Each row of a before or after table is a point. One or more steps were done to the points. Then noise was added and the rows were shuffled. The steps act on columns, c1 being the first. Name the steps. A step turns or swaps two columns, mirrors them in a line or flattens them onto one, adds a multiple of one to another, or multiplies or shifts one. Angles are multiples of 10 degrees, from the lower column toward the higher: turns from -170 to 170, lines from 10 to 170 but not 90. Use the fewest steps. Two steps may share a column if one is a turn and the other turns, adds or multiplies; they go together, in the order done. Otherwise the lowest column goes first.

Before (8 x 2)
[[ -4   3]
 [ 47 -28]
 [ 51  -1]
 [  8 -65]
 [-16 -45]
 [-85 -47]
 [ 30  26]
 [-53 -69]]
After (8 x 2)
[[ 79 -25]
 [-38  19]
 [-17  50]
 [  0  -4]
 [ 43  -3]
 [ 56  34]
 [ 70 -66]
 [ 13  54]]
Steps: turn c1 and c2 by 110 degrees

Before (8 x 3)
[[  83  -57   44]
 [ -26  -64   12]
 [  -3  -19   23]
 [ -14  -21    3]
 [ -14   14  -36]
 [  66   35 -116]
 [ -26    0   -9]
 [   7   14  -39]]
After (8 x 3)
[[ -66    2   21]
 [ -78   12   61]
 [  17 -116  -35]
 [ -62  -36  -15]
 [ -43  -39  -15]
 [  32   44   59]
 [ -57   23   19]
 [ -74  -10    1]]
Steps: shift c1 by -50; turn c2 and c3 by -90 degrees

Before (10 x 4)
[[ 45  -1 -11  34]
 [  6  50 -19  38]
 [ -2 -70 -38  75]
 [ 39 -67  59 -51]
 [ 28  18 -45  70]
 [ 37  -8 -76  -7]
 [ 58  46  34   2]
 [-11  43 -66  80]
 [  4 -30  30  50]
 [ 35  28 -63 -27]]
After (10 x 4)
[[-26 -34 -36   5]
 [-39 -58  14  84]
 [-83   9  -9   4]
 [-52 -72 -14  -8]
 [-71  27  -8 -33]
 [-53 -90  34 -31]
 [ 47  68 -56  58]
 [ 14  -8 -68 -43]
 [ 26 -41 -15  40]
 [-17 -43  -3 -43]]
Steps: turn c1 and c3 by -110 degrees; mirror c2 and c4 in the line at 130 degrees

Before (13 x 4)
[[ 35 -39 -51 -14]
 [ -6  39  29  44]
 [ 28 -46  45  38]
 [ 21  -7  -8  34]
 [-37  15   6 -28]
 [ -8  25  21 -23]
 [-63  19  -2 -30]
 [ -8 -60 -10   3]
 [-53  24  38   0]
 [  3 -51  37 -52]
 [  4  12  -4  53]
 [-28  -5  13 -32]
 [ 32 -32  41  32]]
After (13 x 4)
[[ -28  -10   13  -33]
 [ -54   50   36    1]
 [  21  -15   -8   34]
 [  34  -63   40   32]
 [  -8   50   22  -23]
 [  -6   78   29   45]
 [  36  -78  -50  -13]
 [ -36   31    6  -28]
 [  -8 -120  -10    2]
 [   3 -101   37  -52]
 [ -64   38   -2  -30]
 [  29  -93   44   37]
 [   4   24   -3   51]]
Steps: multiply c2 by 2

Before (10 x 6)
[[  -3  -58  -17   36   61   21]
 [ -39   47    7  -15  -28  -20]
 [-104   16   -1   29   25  -28]
 [  12  -57   13  -12   26   -6]
 [  39   -7   -4  -80  -16  -33]
 [ -65   50   32   30  -18  -35]
 [  52  -26  -58   14  -29    1]
 [ -40   -6  -36   20  120   10]
 [  19    8   54  -76    4   27]
 [  84   10   36  -56   46  -38]]
After (10 x 6)
[[ -6 -48   7  37 -32 -23]
 [-79 -12  32 -63  42 -41]
 [-78  -7  53   9   8  26]
 [ 61 -18  -4  89  25 -30]
 [ 52 -45  33  53 -22 -31]
 [ 29   8 -40  35 124  13]
 [ 34  58 -19 -13  62  21]
 [-15  53  11  -8  25  -2]
 [ -5  21 -54 -52 -26   4]
 [-91   8  -4 -12 -18 -30]]
Steps: turn c1 and c4 by -110 degrees; multiply c2 by -1

Before (9 x 8)
[[-37  43  37  10   4 -39  29  12]
 [-42  37  19  77  67 -49 -15   6]
 [  5 -45   6  -4  -1 -52 -24 -36]
 [  6 -36  77  83   7 -25  66 -44]
 [ 13 -31  31   3  61  11   5  57]
 [ 12 -71 113  56  12  30 -35 -36]
 [-71 -56  32 -36  59 -34 -37  29]
 [  8  23  -4 -35   4  31  36 -48]
 [-30 -56  24  40 -34  -7 -16 -45]]
After (9 x 8)
[[ 14 -32  32   2  61  11  28  58]
 [ 11 -71 113  57  11  29  45 -36]
 [-29 -56  25  40 -34  -7   0 -45]
 [-41  37  19  78  67 -50  -2   5]
 [-71 -57  32 -37  59 -34 -15  28]
 [  9  23  -4 -35   4  31  34 -49]
 [  5 -44   6  -2   1 -53 -19 -37]
 [-38  44  39  10   4 -39  54  12]
 [  6 -36  76  83   6 -25 119 -43]]
Steps: add 0.7 times c3 to c7

Before (12 x 9)
[[-50  36 -86  37 -22  73  38  35  39]
 [ -1  22   2  45  29  37  29 -41   8]
 [-54 -35 -70 -23 -26 -12  40  45 -26]
 [ 59 -31   9  27  69 -22  31  55 -21]
 [ 34 -21  34   2  35 -31 -34  92  11]
 [-47  23  -2  56 -52 -13  -8  11 -52]
 [ 21 -11 -25 -70 -37  62  43  29  11]
 [-53  19 -88   2 -46   7 -86 -34 -77]
 [-56  39 -55 -17 -46 -34 -32  -6 -28]
 [ 21  15 -79 -32  69 -14 -84 -30  19]
 [ 34 -65 -33 -60 -50  30  -9 -20  44]
 [-69 -65  -4 -56 -23   9 -15  14 -61]]
After (12 x 9)
[[ 47  25  -1  57 -53 -11  -9  11 -51]
 [-20 -10 -25 -71 -37  62  42  29  11]
 [  1  21   2  45  28  35  29 -41   8]
 [-33 -66 -34 -59 -50  30  -8 -22  43]
 [ 51  35 -86  37 -23  74  38  34  39]
 [-21  16 -79 -31  69 -15 -84 -30  19]
 [-58 -31   8  29  69 -22  31  54 -21]
 [ 57  39 -55 -17 -46 -35 -31  -6 -29]
 [ 54  19 -89   2 -47   7 -85 -35 -76]
 [ 69 -65  -5 -56 -23  10 -15  13 -62]
 [-34 -19  34   1  35 -31 -34  91  11]
 [ 54 -36 -70 -24 -27 -12  40  46 -27]]
Steps: multiply c1 by -1

Before (11 x 11)
[[  13  -24  -34   23  -40   -3  -33   29    1   12   -1]
 [  42  -17  -25  -48  -17  -12   64   -4   22   -4   14]
 [  30   -2   17   16   22   33    2    0   19   -8  -15]
 [  26  -32  -19  -37   13   -2  -31   35   13   19  -50]
 [ -17  -12   -5  -38  -20   25    4   -6   24   -2  -58]
 [  33  -29   -2    0   -8   66   74    6    8   86   14]
 [  15   61  -49  -26    6   34  -25    8 -106  -13    3]
 [ -26   -9   58  -42    2   67  -26   36   24   58    2]
 [ -20   18  -54  100   22 -121  -30   -4   15    9  -18]
 [ -17  -36    4  -32   20   38   -4   -4  -36   -5   -4]
 [ -23   -8  -57  -21   14   16   -7   31   30   -8  -10]]
After (11 x 11)
[[  19   -9   29   -4   11   13   12   28  -55   21   10]
 [  19  -12   30    6  -20   60   -2   -8   -5   37   -6]
 [  19  -11   29   60    0   33   32   34   54   31   57]
 [ -28   -3   19  -15   25   31   -8   -2   18  -14   21]
 [ -32  -32   11   24   16   44   26   34  -19   30  -28]
 [ -18  -26   -4    7  -44    0   33   28  -33  -25   -2]
 [ -22  -27   10   86   -9   17  -80    4   -5  -14   65]
 [  17   18   18   -5   22  -47   32   -4  -53 -103 -114]
 [ -31  -15   20    7  -12  -19  -72   -1  -24   48   -4]
 [  14  -36  -39    3   21   23    5   -3    5   31   33]
 [ -18   62 -103  -12    8   16   23    5  -48   26   31]]
Steps: turn c1 and c7 by -170 degrees; swap c3 and c9; turn c4 and c10 by -100 degrees; turn c6 and c11 by 60 degrees

Before (12 x 12)
[[ 30 -47 -41  28 -13  -6  39 -26  -7  37  -5 -23]
 [ 19 -22   4   5 -13  28  19 -26 -34 -34  29  39]
 [ 35  23   1  -3  39   7  13 -19  -4 -25  55  -5]
 [ -7 -51 -28 -23   1  21  23  41 -14 -22  13  26]
 [ -2 -66 -27  -6  11 -11  -5  -2  20 -25  25 -22]
 [-20 -30  -9 -21  51   8  21 -18   4 -33  12  39]
 [ 26  12   6 -43 -14  -1  32 -43 -44   0  39  -9]
 [-27 -51 -59 -26  11  39 -44   0  16  34  44 -27]
 [-25 -29 -62   2   5 -22 -41   3 -29  16 -26  23]
 [ 27 -29  20   2  32  13 -16  -4 -39  36 -15 -16]
 [-42  15  11   9  51 -40  -9 -21 -44  19  37  14]
 [-40 -39 -39 -30   1 -13 -50  17  21  33  23  40]]
After (12 x 12)
[[  27  -10    6  -42  -16   -3   19  -44  -43  -25  -29  -10]
 [  20  -14    2    6  -14   85   25  -27  -33    7  -44   37]
 [ -24   11  -62    2    7  -65  -16    3  -28    8   29   22]
 [ -39   12  -39  -30    3  -39  -19   18   18  -42    2   43]
 [ -19  -17   -9  -22   53   22   29  -21    4   18  -32   39]
 [  -6  -23  -29  -21    0   63   39   43  -14    9  -23   26]
 [  29  -29  -40   29  -13  -17   48  -27   -7  -24   28  -22]
 [ -26    8  -56  -25   12  117  -10    1   16  -52  -12  -27]
 [  33    0    3   -4   40   21   -1  -20   -4  -16  -60   -4]
 [ -43    8   10    8   52 -120  -11  -18  -44  -39  -16   13]
 [  26   -1   21    2   32   40    0   -7  -41  -16   37  -15]
 [  -3  -12  -24   -7   12  -34   23   -1   18    3  -33  -22]]
Steps: flatten c2 and c7 onto the line at 120 degrees; multiply c6 by 3; turn c10 and c11 by 140 degrees

Before (12 x 14)
[[-12 -16   1  50  35 -24  17  48  26  12  58  38  17  15]
 [  4  -1 -47  66  16 -63  33  22 -12 -34   4  44  11  -6]
 [-56  30  20  36 -38  -1  13 -20 -28 -44  22  15  -8  11]
 [ 34   5   2  -3 -34  21  36  64  39 -46 -42 -52 121  36]
 [-47  -3  52  12 -51 -59  54 -40  67  16  45   4 -14 -71]
 [-42  27 -36 -44 -34 -12 -32 -51 -33 -95  27 -46  -2 -13]
 [ 94   6  19 111  -3   4   0  61  66  13  35  52  49  30]
 [-51 -22 -27  49  15 -41  23 -66  13 -22 -30  18 -51  48]
 [-46  51 -28  -9 -16 -66 -21  27  17   0 -21 -23  55 -13]
 [-39  19 -60 -37 -54 -10  -5  34  33  -2 -48   5   5  -9]
 [-17  21  48  -3  -3  17  31 -12  18 -25 -38 -38 -23 -21]
 [-47  10 -28  68  -7  19  -4 -10  -7 -45  28 -34   4 -17]]
After (12 x 14)
[[ -31  -15   65  -34  -54    6   -2   12   34   -3    3   10  -48   34]
 [   0  -17   53   -8  -18   62  -21   24   17   -9  -49   53  -29   28]
 [ -10   17   56   22  -34   24    2  -32  -33  -99   -4   49   25  -38]
 [ -29  -46  -92   99   -3  -22   -5   51   66   13  -54  -29   27   37]
 [   2   -1   57   64   15   34   29   23   15  -14   56  -28  -20  -81]
 [ -42  -33   20   90   17   58   42   28  -12  -21  -11  -28    3   22]
 [  45  -30   38   66  -38    1   25    0  -26  -36    4   13   24  -22]
 [ -14   37  -30   30  -35  -39   50   52   38  -30 -112   38  -62   36]
 [   0   20   54  100   -9  -12   11  -23   -6  -43   -9   30   26   -2]
 [  50   14   -9   16   -2   -6   40  -27   19  -15   29   42  -34   -2]
 [  67    1   13    4  -51   82   45  -57   66   34    5   -5   45    2]
 [   7  -19   12   41   35    9   12   42   24   17  -29  -37   54   34]]
Steps: turn c1 and c3 by -120 degrees; turn c2 and c12 by 130 degrees; add -0.7 times c10 to c4; turn c7 and c10 by 20 degrees; turn c8 and c14 by 120 degrees; turn c6 and c8 by -160 degrees; turn c11 and c13 by 100 degrees

Before (12 x 18)
[[  1  -6  62 -19   3  -9 -17  56   1  45  23  27 -42 -11 -74  12  85  -2]
 [ 33  -2 -17 -84 -47   9  40  35 -34 -57 -61  45  74   0  -9 -80  46   2]
 [-27 -36  22 -57 -85 -31  72  -1 -27 -83 -40  10  26 -28  29 -76  42 -16]
 [-10 -38  31  -4 -37  18 -43  10   3  20  48  95  -7  10 -35  31  50  21]
 [  4  30 -11 -67 -31 -31  45   6 -26 -23 -31   7   4  -5  49 -55 -43 -16]
 [-49   2 -10  -9 -29  20   4  50  33  39  30  22 -18  18  -8  59 106  48]
 [-53 -33  56  12  13  71 -36  37  29  56  11  30 -19 -20 -68   7  44  66]
 [ -1  25  -4  -5 -17 -17  30 -16 -58 -80 -26  16  16   1 -20 -42  47  27]
 [ 13 -29 -66 -61  24 -20  69 -52  86  17  92 -52 -40  -3 -34 -13 -24  -8]
 [ 53 -80 -82 -30  57 -27  41 -36  63  35  44 -47 -65 -52  27  17  -8   4]
 [ 48 -11  33 -19 -70  10  71 -13 -45 -39 -66  -5  49  48  20 -70  18 -25]
 [  2 -70 -92 -24  16 -86   5 -36  75  69  51 -77 -12 -24 -31  23 -28   6]]
After (12 x 18)
[[  38  -17  -77    5  -47    6  -82  -15   -9  -53  -63   42    9   -5
   -30  -32  -94    1]
 [   7  -46  -57   75  -24  -29  -21  -44  -39  -18  -29   22   40   -6
    19  -18  -40  -21]
 [   2   53  -32   34   18  -85    7  -84   94   72   53  -80    9  -25
    18   92   -6    2]
 [  14   74  -44   61   25  -23   16 -104   63   17   89  -45   82   -4
    38   52  -41   -7]
 [ -51   23   45  -82  -26   20   16    3   10   39   35  -13    5   16
    20   33  -67   50]
 [  52   -2  -31   16   59  -24   47  -87   94   34   43  -53   56  -51
    39   74  -25    1]
 [ -46   69   34  -48   12   73   30  -12   39   53   12  -14  -27  -21
   -31  -40  -21   67]
 [ -30  -49  -49   -3  -85  -27  -48  -54   24  -83  -38   15   54  -29
    -9  -59  -69  -12]
 [ -13   13   47  -43  -36   23   23  -37   31   24   46   81  -37   12
   -29  -11  -29   16]
 [  -7  -17  -37  -38  -16  -18  -27  -71  -45  -78  -36   -1   26   -1
   -47  -20  -31   30]
 [   1   58   43  -67    2  -10   48    6    6   50   25   25   -5   -6
   -50  -45  -63    0]
 [  42  -44  -48  -12  -64   12  -66  -61   -3  -42  -68   12   45   42
   -18  -65  -23  -24]]
Steps: turn c2 and c9 by -70 degrees; turn c2 and c15 by 50 degrees; turn c3 and c16 by -60 degrees; turn c4 and c17 by 120 degrees; turn c7 and c13 by 110 degrees; shift c8 by -50; add -0.7 times c18 to c12

Before (12 x 20)
[[-40 -35   3 -19  50   9   1  -3  17  45  23   9 -22 -12  79   8  32   3
  -33 -22]
 [-33 -45 -46  51 -21  62 -13 -19  -9 -31  20 -16 -35  -4 -30  87 -52   0
  -35  20]
 [-19  24  30  30  -9 -16 -10  48  55  88 -50  20 -77  17  10  43   9  12
   55 -43]
 [-39  40 -44  33  14  -3  44 -20  27  39  23 -50 -51   8  58  64  27  29
  -11 -25]
 [ -9   0 -47  -3  75   1  61 -45 -28 -20 -41  46 -22 -17  31 -19  -3  26
   21  61]
 [-56 -24 -42  71  15  -9 -24 -51  20  17 -45  42   0  -1  69  54 -26 -25
   36  63]
 [-57 -24  25 -35 -15  39 -22  30  74 -18 -44 -14 -30  12 -32 -32  21 -48
    0 -24]
 [ 34  21 -20  60  73 -20  38  39 -41  23   9 -62  16  89  -6  70  31  -7
   11  -7]
 [ 10 -56 -18  59 -33 -33  20  22  19  56 -33 -12 -72  13 -28 -20  33  41
  -24 -12]
 [-69   3  50 -32  28  50   3 -48  45  30  39  24  38  49   3 -32  -9  20
  -29   5]
 [ 31  29  49 -19 -24   4  10  35  40 -20   6 -58 -11  96  -2 -16 -20 -15
  -26 -34]
 [  8 -26 -30 -27 -30  62  27  46 -36  13  26 -43  29  11  52 -13  55  18
  -38 -27]]
After (12 x 20)
[[ -66   16   79  -30   -5   58  -68  -46   45   31   36   25   38   50
     3  -44  -11   20   12    5]
 [  12  -41  -28   56  -87   -9   54   24   18   56  -34  -14  -73   11
   -28  -73   34   40  -38  -13]
 [ -19    0   48   29  -99  -45   63   49   53   88  -50   21  -77   17
    11   77    8   11   32  -43]
 [ -40    3  -70   36  -26    5   12  -19   27   38   25  -49  -53    7
    61  119   27   27   -8  -22]
 [  30   32   75  -21   -4   16   62   36   39  -20    6  -60   -9   94
    -2    2  -18  -13  -16  -36]
 [ -56  -46  -66   73   -3  -30 -101  -52   21   13  -43   43   -2   -3
    68   54  -27  -27   23   63]
 [ -57   -5   40  -33    4   29   22   29   74  -19  -46  -12  -33   11
   -34  -65   19  -51   21  -23]
 [ -35  -85  -74   51   10   71  -41  -15   -8  -34   21  -16  -36   -3
   -31   84  -50    1   14   21]
 [ -39  -32    8  -19    6   28   -3   -2   16   44   22   10  -19  -11
    76  -21   33    2  -19  -23]
 [  34  -16  -31   61   48  -21   97   38  -38   22   10  -60   14   88
    -5  113   33   -5   -5   -7]
 [  10  -15  -49  -29  -43   71   94   48  -35   12   27  -41   28   12
    53  -39   56   18   11  -28]
 [  -9    9  -73   -3   95  -13   -9  -44  -28  -20  -40   47  -22  -16
    33  -27   -4   24   17   63]]
Steps: turn c2 and c16 by 30 degrees; multiply c16 by 1.6; multiply c3 by 1.6; add -1 times c10 to c5; turn c6 and c19 by 40 degrees; add 1.5 times c8 to c7

Before (9 x 24)
[[  13   21   61  -13    5   47   10  -24  -34   -3   31   61 -112  -58
   -17   34   16  -17  -66    9  -27   42  -37  -18]
 [ -17  -47   24    0  -47  -28   -4   51  -28   -1  -87   50  -21   21
    15   63  -60   41  -68  -19   38   32   45   -7]
 [  49   28  -78  121   59  -39   -3  -11   58  -22  -47  -23  -25   20
    -3  -49  -40  -10   27  -18    4  -12    1   19]
 [  17  -62   46  -19    7   31   65  -35    2   14    1   82  -98  -68
    16  -10    0    4  -49   32  -26  -11  -26  -13]
 [ -14   37  -95   94   51  -67   69   41  101   -5   32  -38  -50   -3
   -57  -76   -3  -85   11  -52   -9    8  -39   27]
 [  28    5   18  -75  -15    7   46  -56  -14   27   50   33  -69  -47
    -7   40   57   21  -45   31  -31   -6  -11  -15]
 [ -22   35   14    7  -29    5    5   34   42   69   25   21  -59  -46
   -43   -7   -8  -23   -3    3  -41  -32  -54   29]
 [  19   55   -9   63   80  -63   37   51   80   -6   21  -31  -28  -33
   -24  -60    0  -22   45  -65  -33  -13   30   50]
 [ -26  -13   17   -4  -25   56    2   35   -6   24  -12   57   -9   -8
    52   16  -58   10  -63   25   58   42   42  -56]]
After (9 x 24)
[[ -16  -47   22    0  -50  -26   -2   47   47  -18  -65   49  -23   -8
    54   61  -60   11  -40  -21   36   27   56   -6]
 [  19  -61   45  -21    5   30   66  -36    5   67    9   85 -101   22
    12  -10    0   -4  -65   31  -28  -10  -17  -14]
 [ -25  -12   20   -4  -27   58    1   35   15   21   16   55  -10  -19
    51   15  -54    4  -45   24   58   46   57  -54]
 [  51   31  -81  121   60  -39   -5   -9  -28  -29  -41  -23  -22    5
    21  -44  -39  -51   20  -17    6  -11   12   18]
 [ -17   35  -91   97   52  -66   68   43 -117    1   -4  -41  -49    5
   -64  -74   -2  -64   33  -55   -8    8  -28   29]
 [  14   23   59  -13    2   45   10  -25   -3   47   21   60 -113   32
   -29   34   18   34  -76    7  -26   44  -26  -21]
 [  23   53  -11   65   81  -64   39   54  -49   26   11  -29  -27   23
   -37  -62    4  -67   64  -67  -33  -13   43   52]
 [ -24   36   16    9  -26    2    4   37  -39   76    1   21  -56  -36
   -49   -7   -9  -34   11    0  -42  -28  -47   28]
 [  30    4   17  -74  -10    8   44  -59   25   52   38   34  -67   -1
   -31   40   59   11  -75   28  -33   -6    0  -20]]
Steps: add 0.5 times c8 to c19; turn c9 and c18 by -110 degrees; mirror c10 and c14 in the line at 150 degrees; turn c11 and c15 by -30 degrees; shift c23 by 10
